Each row is a point. To make a cloud, some directions were put in groups of two or more. Within a group, all points are equally far from the middle, so they leave a hole (a ring in 2 directions, a hollow ball in 3). The other directions are filled evenly. Then the cloud was stretched, turned, moved and blurred a little. How many holes are there, and how many directions does each take, smallest first?
In the rows, 128 means zero.

Cloud:
[[124  79]
 [103  85]
 [183 110]
 [187 116]
 [173  95]
 [162  87]
 [ 82 173]
 [151  82]
 [120 198]
 [ 73 125]
 [114  81]
 [142 199]
 [191 140]
 [129  78]
 [184 110]]
Holes: 1 (2)

Cloud, 21 rows:
[[132 120  49]
 [173 109 135]
 [ 74 113 144]
 [108 170 112]
 [181 142  64]
 [110  92 132]
 [153  73  64]
 [173 101  42]
 [136 158  74]
 [143  69  75]
 [112 123  53]
 [ 68 184 118]
 [176  77 127]
 [ 62 185  97]
 [123  74 111]
 [144  73 118]
 [197 144  95]
 [169 137 125]
 [171  77 125]
 [ 70 152 150]
 [169 152  81]]
Holes: 1 (2)

Cloud (22 x 3):
[[182  73 137]
 [145 147  60]
 [200 149 121]
 [152  93 201]
 [118 128  75]
 [106 122 198]
 [183 173 154]
 [163 175  73]
 [ 80 156 143]
 [169 192 107]
 [192 123 177]
 [143  70 134]
 [131 195 177]
 [116  84 138]
 [192 160 150]
 [139 147  60]
 [ 98 172 186]
 [ 81 162 155]
 [163 174 183]
 [145 162 203]
 [ 94 117 117]
 [ 88 125 130]]
Holes: 1 (3)

Cloud (29 x 4):
[[136 150 180 175]
 [175 142  93  93]
 [138  98 138 199]
 [172 175  93 161]
 [111 208 127 135]
 [112 129 169 207]
 [ 49 167  87 171]
 [172 165  94 173]
 [170 126 106  92]
 [110 194 152 165]
 [154 140  73  86]
 [104 152  46 106]
 [184 163  94 117]
 [155 140 177 156]
 [ 47 168  93 119]
 [105 173 164 192]
 [160 139  78  86]
 [115  95 141 193]
 [194 134 134 143]
 [134 203 101 164]
 [ 84 188 124 101]
 [181 144  98  99]
 [ 83 155  50 150]
 [ 59 171  98 191]
 [ 89 170 152 204]
 [136 196  96 175]
 [ 83 184  65  94]
 [150 114  93  91]
 [117 106 129 104]]
Holes: 2 (2, 2)

Cloud, 30 rows:
[[167 159 148  66]
 [177 137 123  76]
 [135 168 166 136]
 [165  75 146  87]
 [140 173 124  89]
 [205 162 183  74]
 [106 109 118 183]
 [161 138 158  34]
 [179 158  76 125]
 [171  99  74 136]
 [130 170 105  85]
 [193 132 116  97]
 [162 180 167 123]
 [174  81 112 144]
 [186 192 104 163]
 [183  92  79 169]
 [213 158 184  74]
 [191  97 132  98]
 [156 170 194  67]
 [174  95 109 106]
 [130  95 174 153]
 [127 122 183 151]
 [125 153 143 174]
 [194 164 151  88]
 [221 127 122 122]
 [134 153 200 120]
 [219 160 125 123]
 [107 160 179  86]
 [206 124  99 130]
 [ 83 138 193  77]]
Holes: 1 (2)

Cloud:
[[154  66 187 112 148 116]
 [ 68 187 128 108 162 166]
 [ 72 102  80  87 100 146]
 [152 164  75  96 105 178]
 [165 133 124 138 125 232]
 [174  75 127 101 101 186]
 [138  66 156 114 182 172]
 [179 125 141 115  79 177]
 [111 188 106 112 126 221]
 [181 151 153 112 169 171]
 [ 71  97 124 197 187 150]
 [ 78 131 163 123  72 182]
 [133 182  98 110  71 132]
 [ 88 109 187 103  93 129]
 [156 103  50 102 126 143]
 [ 89  88 189 174 143 134]
 [ 72  84 122 197 165 216]
 [191  75 143 177 173 110]
 [140  81 162  72  86 114]
 [ 90 108 189 180 113 143]
 [161 136 125 191 145  96]
 [174 109 122 171 161 225]
 [175  86  92 191 170 194]
 [130 158  94 187 181 141]
 [176 148 127  79 105  75]
 [184  69 115 166 112 192]
 [164 151  93 103  79  98]
 [153 166 154 115  71 163]
 [ 98 111 118  71 169 153]
 [152 173 103 104  75 110]
 [ 71 100  71  93 122 155]
 [171  87  82 144  94  91]
 [135 201 161 112 144 147]
 [186  64 164 151 177 131]
 [ 81 147  64 179 127 185]
 [168 115 137 164  90 200]
 [117 171 143 141 158 232]
 [183  70 167 136 178 141]
 [171 134 159 140  78 170]
 [141  20 125 159 102 139]
 [ 84 143  79 196 169 184]
 [176 105 108 192 191 146]
 [184  84 123 173 169  86]
 [180 123 150 166 181 192]
 [139 187 115 137 139  90]
 [ 85  85 177 175  95 146]
 [ 65 143 126 140 123  79]
 [187  74 131 177 192 154]]
Holes: 3 (2, 2, 2)

Cloud (83 x 8):
[[ 91 111 107 180 156 172 119  83]
 [120  69  64 165 170  49 138 101]
 [153 127  77 168 167 112 177 180]
 [135 133 184 117 143  30  70  93]
 [188 188  84 192 144  90 134 139]
 [161 191 113 189 133 146  49 150]
 [165 177 111 187 120  78 128 156]
 [145 133 154 185  54 176 128 180]
 [119 126  93 182 200  86 148 166]
 [144 208 200 167 196 117 144 111]
 [184 135  97 189 135  90 166 111]
 [167  87 187  94 161  88 157 162]
 [149  69 160 189 179 129 121  95]
 [201 112 168 159 105 138  96 106]
 [146 197 187 172 189 185  97 176]
 [102 145 107 239 151 138 100 187]
 [129 137  91 209  65 140 114 155]
 [136 117 123 192 197 134  77 148]
 [ 82  46 183 107 136 132 132 157]
 [145 122 126 153 117 136 106  39]
 [119 117 134  83 173 146 173 135]
 [166 167 213 142 142  81 141 154]
 [104  99  82 117 149  88 185 134]
 [ 29 123 129 164 161  83 116 122]
 [117 221 121 129  99 115 142 163]
 [144 211 121 154 158 159  78 176]
 [137 178 178 153 242 118 146 140]
 [135 136 181 120 120 129 218 159]
 [104 161 193 179 119 118 125 201]
 [144  65 175 102 165  74 210 123]
 [130 232 131 195 192  96  95 142]
 [102  83  66 142 150 142 161 111]
 [109  91  91 130 118  82 185  68]
 [121 146 149 130 166 151 235 151]
 [177  68 151 144 168 165 152 180]
 [109 105 121  75  98 104 121 130]
 [186 111  90 104 164 120 150  67]
 [184  78 112 136 178  64 173  64]
 [149 236 176 155 142  88  97 127]
 [ 71 134 114 204 153 178 130 128]
 [ 55 121 139 178 112  75  99 130]
 [139 124 166 180 181 162  65 129]
 [100 110 185 122 138 140 168  88]
 [145  87 105 213 182 149 174 134]
 [123 101 113 130 105  78 127 163]
 [104 121 158 158 163 166 162 219]
 [137 138 123 183 116 192 129  77]
 [ 90 141 127 234 168  98 136 139]
 [100 116 177 117 184 120 218 175]
 [149 198 164 108 222 105 136 176]
 [229 164  94 198 132 177 140 107]
 [135  64 118 144  45 132 122 107]
 [106 203 194 158 169 161 170 128]
 [171  60 154 111 111  55 149  92]
 [158 127 131 168 219 110 150  83]
 [ 86  72 139 158 171 154 177 133]
 [ 95 110  56 200  94 129 112 117]
 [197  87 184 100 129 161 114  87]
 [116 133 106 193 166 188 207 164]
 [ 80 136  89 232 106 173 105 127]
 [120 149 157  70 168 131 194 157]
 [118 111 212 136 215  71 124 129]
 [ 92 102  58 168 133 132 124  74]
 [135 184 197 120 132 144 174 108]
 [182 104 116  93  98 138 133  61]
 [ 89  84 139 187 164 126  98 177]
 [121 121  74 178 108 117 179 105]
 [186 203 156 160 155 106 155  89]
 [177 102 171 107 117  71  94 123]
 [ 84 115 202 110 164 120 182 182]
 [ 91 189 132 182 130 169  67 144]
 [137  42 152 116 152 125 138 172]
 [145 114 134 215 157 112 163 108]
 [116 165 159 112 142 181 168 211]
 [131 147 166 133 157  62  57 123]
 [145 149 191  71 108  88 107  87]
 [221 143 144 126 166 199 162 139]
 [129  97 165  89 121  78 170 169]
 [158 185 122 173 218 142 120 180]
 [148  83 148 152 101  87 168 102]
 [ 88  96 177 154 153 109 194 108]
 [215 152 172 170 104 166 106 140]
 [135 157 181 216 141 120 136 152]]
Holes: 2 (2, 4)

Cloud (78 x 8):
[[ 94 184 117 117  86 157  82 189]
 [176 166  99 204 116 190 108 155]
 [119  78  90 124 135 159 109 219]
 [161 154 147 158 111 180 164 173]
 [172 130  72 120  84 100  67 224]
 [147 192 127 157 127 142 125 214]
 [149 134 123 108  72  90  57 198]
 [112 134 121  69  91 144   8 121]
 [160 100 117 121  54 168 139 142]
 [120 102 173 133 204 104 129 158]
 [167 207  95 172 134 117  61  79]
 [147 112  71  77 124 150  78 109]
 [139 204 154 190 106 128 157 146]
 [217 181 103  89 146 137  93 182]
 [ 67 137 106 106 120 157 107  57]
 [129 164  88 154  96 206 133 153]
 [ 93 181 147  81  66 210  88 132]
 [114 121 105  59 161 150 135 165]
 [ 66  62 109 101 139 127 109 175]
 [139  65 137 186 118 139 173 155]
 [104 192  85 172 142  50 133 178]
 [166 105 162 175 131 106  74 169]
 [ 80 150 164 167 192  67 125 111]
 [120  97  76 157 127 131 123  91]
 [222 164  71 159  80 118 109 185]
 [112  83 136 140 159  64  87 106]
 [ 95  99 118 112  51 145  38 152]
 [180 175 133  85 155 116 108 179]
 [100 185 124 199  77  75  50 130]
 [108  64 165  80 108 169  28 165]
 [134 108 122 134 170 169 136  94]
 [140 199  78 141  98 196  89 190]
 [ 74 151  74 215 137 101  75 138]
 [167 181  61 191 178 135 173 139]
 [150 191 171 145 128  88 108 171]
 [132  78 138  98  89 228  88 178]
 [ 55 111 106 110  89 100  92 162]
 [106 148  63 151 136  68  84 186]
 [123 126 118  87 181 115 167 180]
 [119 155  76 133  71 170 142 119]
 [164 143 120  42  95 181  69 142]
 [ 67  52 150 108 172 111  76 128]
 [ 90 191  82 228 186  43  92 116]
 [165 106 120 146  69 162 149 142]
 [162 111  83 213 174 151 161 183]
 [158  92  95 138 153 151  66  96]
 [ 94 128  77 109 122  66  97 163]
 [111 182 138  42  97 147  57 139]
 [149 193 130 182 201  81  75 155]
 [140 136  91 132 144 167 193 175]
 [117  95  67 114  98 190 121 144]
 [171 146  61 124 136  88 154 190]
 [ 56 138 122 200 114 151 138 108]
 [ 96 198 142  90 101  82 110  64]
 [164 150 104 172  91 205  86 140]
 [112 172  70 132  63  77  93 149]
 [151 163 145 180 103  85  62 133]
 [138 151 110  76 125  96 128 110]
 [160 104  94 157 178 160 196 179]
 [157 167  49 214 178 159 149 137]
 [136  80  64 164 180 172  96 137]
 [130  67 101 177 132 106 152 117]
 [139 100 117  96 130  69  58 121]
 [177 217 143 152 111 115 126 169]
 [147 126  51 119 152 105 105 218]
 [177 141  96 197  83  93  91 154]
 [177 120  91 157  86 163 156 152]
 [150 203  94 201 210 122 141 116]
 [143 156  98  98  33 138  68 148]
 [126 176  92  78 165 136 119 157]
 [194 173 143 113 164 128 112 194]
 [ 82 175 101 134 175 173 133 110]
 [148  94 119 144  68  82 124 162]
 [178 101 104 157  68 112 113 157]
 [117 173 120  66  65 160  24 117]
 [121  69  87  66 155 172  64 150]
 [174 103 152 113 121 123  99 110]
 [129 135  85 118 117  98 148  98]]
Holes: 2 (2, 4)

Cloud, 91 rows:
[[101  20 134 153  93 149 186 139 186]
 [ 73 133 144  58 109 138 108 173 116]
 [ 94  81 187 217 144  86 168 132 112]
 [202 109  82 128  80 154 150 127 143]
 [ 55 139 162 129 166  97 115 132 144]
 [ 55 109 119 165  64 100 133 153 128]
 [160 149 199 130 131  89 133 124 119]
 [121 104 129 213 157 182 153 116  90]
 [128  98  57 129  98 157 155 140 170]
 [ 80 152 162 177  84 174  84  79 124]
 [131  89  96  48 155 161 179 136 156]
 [122  60 194 212 114  85 206 101 157]
 [ 88 109  95 118 108 150 113 125 203]
 [152 171 210 153 128  75 138  60 136]
 [ 72 186 160  90 195 153 137  92 140]
 [ 99  68 152 140 168 109 121 101 126]
 [178  55 169 149  64 112 194 122 110]
 [119 149 105 144 150 172  42  79 106]
 [ 40 152 214 124 143 136 123 103 137]
 [168  84 130  93  93  91 162 130 163]
 [ 82 106 151 103  29  90 118 108 161]
 [163 130  94 131  66 178 153 137 131]
 [122 156 186 166 182  99 143 137 133]
 [173 102 135 249 112 151 136 112  90]
 [174  98  57 127 101 174 146 139  95]
 [ 99  63 140  91 109 118 167 159 155]
 [112 149 197 134 155 129 102 117 101]
 [ 96 146 140 120 165 102  79  60  86]
 [123 129  95  52 130 168 189  92 192]
 [ 90 131 162 111 114  72 208  96 132]
 [100  82 171 109  68  74 179 119 130]
 [113 123 191 137 151 146 101 115 169]
 [121 134 128  79 139  72 183 179 170]
 [141  62 125 161  87 133 150  37 133]
 [162 133 186 128 105  91 140 162 169]
 [160 102 108 138  79 217  85 123 109]
 [ 61  94  92  91 114 145  92 118  99]
 [128 144 161 140 164 163 104 111  75]
 [105 117 167 210  72 127  53  85 101]
 [127 106  92  90  52 175 132 104 139]
 [154 122 132 182 127  88 104  90 182]
 [151  87 136  81 107 173 175 133 139]
 [ 58  77 117 110  62 184 120 111 168]
 [ 77 132 144 139 166 148  63 102  95]
 [130 162  86 159 134 100 139 100 160]
 [169 140 104 103  66 157 164 116 149]
 [179  59  71 122  64 127 136  74 129]
 [ 89  10 117 136  69 171 143 154 185]
 [152 154 151 226 123 124 138 142 101]
 [137  97 171  88  76 121 108 128 132]
 [ 99  83  78 174 123 158 147 135 141]
 [ 70 166 166 198 114  69  93 128 121]
 [142  19 152 118  72 150 116 153 136]
 [122 189 132  86 159 173 119 165 110]
 [160  98  69 114  56 103  90  85  93]
 [179 131  99 139  80 181 164 149 149]
 [169 179 171 132 175 112 137 127 203]
 [130 186 128 158 152 126  49 144 138]
 [168 162 103 155 115 171 130 162 117]
 [129 114 129 148 140 184  97  81 170]
 [173  48 129 108  83  87 171  93 130]
 [119  15 138  98  72 163 142 130 130]
 [ 73 111 135  86 118 110 153 195 148]
 [119 108 128 165  41 107 211 107 160]
 [156 127 122 165  70 205 108 100  63]
 [174  96 152 145 139 160  91 149 181]
 [158 132 139 200  94 158  85  73  72]
 [116 181  93  32 147 170 156 139 112]
 [ 79 170  93  95 100 103  50  65 125]
 [ 91 148 173 141 122 172 112  90 175]
 [169 111  79 111  87 124  45 133  93]
 [142 126 104  93 122 117 134 152  96]
 [113 212 167 165 155 118 129 122 102]
 [ 63 123 112 137  82  96  76  98 109]
 [146  63 126  98 116 120 196 140 147]
 [165  60 176 196 120 148 107 131 158]
 [182  62 109 102  90 154  64 138 155]
 [120 116 188 209 159  59 134 136 116]
 [ 87 159 166 199 124 126  98 126  99]
 [143 113 178 116  81  89 165 119  77]
 [107  64  62  99  72 180  81 100 130]
 [ 86 175 144  53 158  90 149  63 145]
 [ 83 109 148 175 151  83 113 127 118]
 [176 135 171 159  95  96  62  99 146]
 [105  54 119 166  65 128 112  81 144]
 [125 165 142 167 102 166 108 153  90]
 [100  87 139  62 103 124 127 132 109]
 [ 78 188 118 137 130 195  91  74 118]
 [122 106 114 165  56 116 166  60 130]
 [162  90 124 153  69 189  57 113  99]
 [131 191 139 158  99 159  94 137 105]]
Holes: 2 (2, 2)

Cloud, 99 rows:
[[ 84  70 129 126 172 157 150 114 132]
 [ 79 163 128  74 155 167  99 139  74]
 [136 109 113 146 117 145 101 157  66]
 [ 90  69 145  97 171 185 167 131 144]
 [153  74 108 189 108 112 127  88  90]
 [ 77 168 110 156  92 110 199 122 156]
 [ 77  84 134  77  91 134 162 100 137]
 [110 154 126 103 158  43 171 113 102]
 [116  95 113 131 114  81 209 101 148]
 [159 143 159 128 190  76 190 156  99]
 [157  83 137  84  96  66  60 160 105]
 [130 159 108 139 136 175 189  70 112]
 [143  70  82 170 144 115 137 118 104]
 [120 125  85 139 145  80 165  87 102]
 [139 146 120 124  78  55 162 170 116]
 [ 76 129  72 101 109  97 153 123 129]
 [146 121  77 203 122 121 163 124 126]
 [105 204 103 127 132  94 116 103 132]
 [ 86 176 102 117 218 134 233 108 134]
 [109 153 139 156 145 192 201  80 107]
 [ 97  28 150 125 183 163 215 120 104]
 [140  93 149  47 187 128 132 155 122]
 [123 141 145  73 130 106 153 181 177]
 [177 129 123 113 207 118 160  91 116]
 [ 92  87 150 134 178 140 184 148 147]
 [ 82 109 156 153  66 126 137 168 105]
 [106 146 106 157  81 104 200 113 134]
 [176 141 152  98 104 116  82 165 113]
 [180 160  99  25 185  79 151 100 113]
 [148 162 152  87 149 142 127 177 115]
 [114 124 134 142  94  58 109 175  94]
 [141 108  98 203  86 171 118 179 105]
 [ 90 118 164 112 157 114 147  72 150]
 [133 122  93 129 121 110 153 109 161]
 [187 233 130  79 169 122 157 149  94]
 [109 109 103  55 175 101 129 101 152]
 [100 119  96 135  61 114 181 168 113]
 [164 152 114 108 186 113 146  69 106]
 [137 134  76 106 120  89 130 142 161]
 [ 95  98 117 117 166 137 174  84 141]
 [117 185 105 113 181 147 175 100 161]
 [144 157  60  82 165  82 140 132 146]
 [119 113 148  64 105 174 144  79 151]
 [112 135 117  99 144 121 119 173  80]
 [131 137 134 115 119 133 212  99  82]
 [115 108  89 120 110 116 108 160  51]
 [135 178 166 119 105 175 104 149 109]
 [146 108 117 104 114 106 127 178  97]
 [127 172 133 119 105 104  91 118  92]
 [166 116 135 107  86  55 120  80 142]
 [130 170 138  61 167 158  95 171 125]
 [ 99 118  95 147 135 103 164  99  53]
 [118 102  95  80 129  91  76 133 160]
 [155 124 146  76 131 119  74 150 183]
 [152 150  77  87 104  85  85 102 128]
 [129 127  85 179 101 126 178 118 161]
 [120 122 106  77 215 192 127  71 123]
 [105 154  92  12 194  66 140 113  96]
 [142 170 100 124 202  77 219 109 104]
 [150 135 146 138  81 114  92 179 114]
 [ 95 155 129 141 212 130 193 152 117]
 [121 171 118 149 122 102 216 115 124]
 [145 173 131 131 181 118 137 176 101]
 [108 116  98 216  92  70 171 146  87]
 [123  90 127 123 133 192  92 142 119]
 [158 165 141 150 121 163 199  81 109]
 [145 177 109 157 183 107 118 157 121]
 [141 130  89  73 177 165 133 137 136]
 [168 112  74  56 160  90  77 154 101]
 [119 140  65  84 112 102  73 144 138]
 [156 104  78 143 189 129 141 131  96]
 [144 171 121 110 193  68 249 112 127]
 [115 117 176  85 123 139  51 155 130]
 [167 144  93  82 154  77 165 112 149]
 [144 173 104 117 176  58 103  98  95]
 [138  99  92 179 111 116 200  99 131]
 [125  86 112 176 125 132 144 155 144]
 [154 184 161  63 131 166 158 147 129]
 [ 72 141 101  80 149 129 136  74 132]
 [ 61  92  88  73 157 181 123 154  87]
 [112  81  91  83 116  69 113 170 123]
 [134 107 129 117 145 131 190  60  70]
 [102 161  97  65 164 145 205 106 124]
 [114  93  87 112 117 178 123 100 142]
 [130 139 117 119 107  19 129 117 104]
 [119  98  77 173  99 127 106 195 117]
 [101 149 165 150  98 143 105 183 134]
 [ 57 105 164 174  99 155 154 130 100]
 [138 154 116  63 164 142 194 105 153]
 [140  99 130  26 169 148 143 128 106]
 [ 98 158  93  63 145 123 169 136 131]
 [ 80 110 141  96 135 170  93 157  98]
 [130 129 118 151 110 106  83  74 138]
 [173 170 117  63 164 125 111 166  88]
 [134 102 118  94  90  76 127 134 170]
 [144 138  88  83  85  85  56 112  87]
 [ 93  72 161 127 160 181 148 125 137]
 [ 86 111  90 150 148 135 133  92 128]
 [115 149 155 178 148 125 223 133 130]]
Holes: 1 (3)

Cloud, 101 rows:
[[169 176  59 136 132 182 136 122 100]
 [117 154  92 203 161  94 152 155 117]
 [ 85 110 156 155 182  73 150 110  94]
 [115 136   7  94 166 145 192 135 123]
 [ 82 110 167 199 116 132 118 122 123]
 [133 133 110 138 137  44 135  78 101]
 [ 97 106 130 136 120 141 198 165 174]
 [182 138 105 146 144 201 136 199 187]
 [ 59 103  87  59  72 112 160 104 135]
 [135 123 128 138 138 104 206 111  99]
 [185  95 137 143 104 193 145 116 108]
 [ 77 130 121  98 193 132 113  76  21]
 [ 88 110  20  92 150  56 133 151 165]
 [ 83  70  19 108  78 133 176  98 176]
 [104 140  85 129 176 137  84 133 207]
 [ 68  96  84 162  91  86 114 108 133]
 [ 88  86 130 113 164 127 122 101 183]
 [155 133 149 177  82 190 118  74 183]
 [104 147 189 136  87 100 144 161 122]
 [ 99  88 131 117  78 167 163 123  53]
 [105 116 109  77 131 148 173 116 205]
 [146 107 105  89 136  97 170 117 167]
 [137 129 123 167  94  37 105 122 143]
 [107 115 129 196  78 167  96 114  93]
 [162 193  80 120 208 159 132 168 195]
 [128 121 117 102 178 229 164  82  87]
 [131 189 114 175 186 197 104 127 156]
 [134 167 160 167  84 186 129 100 115]
 [138 134 173 177  81 155  77 107  97]
 [164 102 112  90 128 131 135 130 190]
 [ 75 143  45 112 162  54 118 110  74]
 [106 135  24  96 114  63 143 138 198]
 [180 169  92 155 135 189 127 200 203]
 [115 103   9 120 182 102 135 123 139]
 [113 121  48 157  52  82 146 133 125]
 [ 79 148  91 115 193 180 115 150 108]
 [101 149 104 188 175 199 119  89 102]
 [129  94  79 147 125 124 167  52  92]
 [ 94 121 149 127  60 146 122 111  68]
 [148 159  48 142 127 151 138  82  84]
 [126 168  71 154 164 222 134 149 113]
 [ 64 132  68  72 111 126 128  84 123]
 [182 177  78 200 166 163 113 181 101]
 [137 129  86 101 218 125 137 139 199]
 [114 156 172 157 197 156  79  85  40]
 [122  87  98 148 205 182 127  70  63]
 [112 156  80 162  98  83 152 170  67]
 [165  74  88 150  87 130 166 132 137]
 [126 153 183 176 103 195 144  80 105]
 [104 128 131 164 155 190 130  33  87]
 [ 93 113 143 182 108 135 196 103 104]
 [166 160 143 190 116 194 134 105  53]
 [ 78 175  97 139 159 165 143 133  89]
 [ 93  83 180 155  58  81 149 127 129]
 [ 72 101 141  96  48 128 158  98  96]
 [ 75 149 119 110 165  11 117 137  79]
 [133  57 112 144  73 209 136  79 115]
 [ 72 112 191 169 128  99 106 101  83]
 [ 66  94 170 167 116 108 130 100  44]
 [165 160 152 163 204 118 129 153  18]
 [ 64  77  85  61  84  99 161 119 179]
 [144 167  99 157 211 195 108 150 202]
 [ 69 128 165 155 159 123 166  98  35]
 [167 163  98 199 218 198  95 102  89]
 [114 115 190 183  61 138  96 106 125]
 [106 104  25 117  82 174 189 152 131]
 [ 73 116 100 174 136 160 126 150 153]
 [185 127 166 214 153 174 105 134  66]
 [ 79  96 128 134 162 191 179  62  89]
 [124 105  67 188  93 184 188 119 118]
 [125 148 188 166 126  79  70 126 123]
 [ 96 138 168 150 192  54 148 125  70]
 [133 114 100  89  96 184 111 142 152]
 [150 131 133 161 179 123 107  88 189]
 [101 148 112  64 170 128 135 110 173]
 [140  92  79 175 160 166  90  94  89]
 [103 161 115 166 178  67  99 118 158]
 [ 96 173 122 168  95 164 141 144 141]
 [104 190  95 126 171  73 135 117 155]
 [154 183  68 138 239 189  90 148 111]
 [155 133  45  90 123 197 144 127 126]
 [ 96 109  54  65 146  46 137 155 166]
 [148 114  71 132 131 224 112  86 211]
 [ 78 136  54  92 112  30 123 137 148]
 [192 180  69 159 147 137 115 122 189]
 [118 176 127 142 191  39 119 102 109]
 [155 154 100 161 178 166 154 182 218]
 [ 61  82  49  88  66 115 143 136 195]
 [ 93 139 119 175 103  88  96 166 173]
 [167 195  93 185 221 121 118 133  54]
 [175 156 166 140 168 128 135 191 104]
 [137 107  90 117 135 141 211 124  90]
 [126  71  57  80 125 103 160 115 101]
 [ 74  97  58 151  52 107 126 123 139]
 [144  76 112 186  69 185 150 103  84]
 [ 74  62 145 139  68 160 172 123  90]
 [ 90  86  68  87  72 178 143 135 120]
 [102 118 100 174 174 113 165 155 157]
 [104 132 129 142  81  46 120  90 148]
 [ 71  99  91 145 132 123 114  84 177]
 [ 97 167 112 145 163 161 135 137  31]]
Holes: 3 (3, 3, 3)
